Every row gives one point. Any point is a mix of the corners, with weights that add up to 1. It lies inside the corners' shape when no weight is negative. Say inside or outside, and name the corners with a negative weight.

Corners:
(1): [ 0.52 -0.36]
(2): [-0.31 -0.02]
(3): [-0.39  0.24]
Points:
[-0.26 -0.02] => inside
[ 0.41 -0.31] => inside
[-0.43  0.09] => outside (1)
[ 0.17 -0.25] => outside (3)
[-0.06 -0.01] => inside
[-0.27 -0.03] => inside
[ 0.33 -0.25] => inside
[ 0.22 -0.17] => inside

Corners:
(1): [ 0.38  0.52  0.26  0.42  0.20 -0.03 -0.65 -0.43]
(2): [-0.18 -0.17 -0.45 -0.41 -0.18  0.06  0.21  0.11]
(3): [-0.16  0.33  0.40 -0.46 -0.34  0.17 -0.33  0.30]
(4): [ 0.03 -0.21  0.03 -0.40  0.05 -0.01  0.50  0.42]
(5): [ 0.05  0.13 -0.20  0.01 -0.03 -0.39  0.36  0.00]
(6): [ 0.18 -0.17  0.07  0.55 -0.29 -0.20  0.38  0.02]
(7): [-0.12  0.61  0.25  0.08 -0.10 -0.10 -1.04  0.06]
(8): [ 0.04 -0.46  0.05 -0.47 -0.33 -0.18  0.44  0.33]
(9): [-0.26 -0.03  0.14 -0.61  0.65  0.02  0.47  0.04]
Points:
[ 0.01  0.01  0.16 -0.27  0.09 -0.05  0.28  0.16] => outside (2, 7)
[-0.10  0.18  0.09 -0.22  0.14  0.00 -0.04  0.05] => outside (8)
[ 0.09  0.07  0.00 -0.13 -0.05 -0.14 -0.08  0.14] => outside (3, 6, 9)
[-0.11  0.12 -0.10 -0.27  0.15 -0.08 -0.10 -0.04] => outside (3, 4, 6)
[-0.29 -0.04 -0.03 -0.69  0.00  0.01  0.20  0.23] => outside (1, 4, 6)
[-0.12 -0.02  0.08 -0.43  0.38  0.10  0.37  0.09] => outside (5, 7, 8)
[ 0.06  0.13 -0.01 -0.16  0.18 -0.05 -0.08 -0.07] => outside (3, 6)
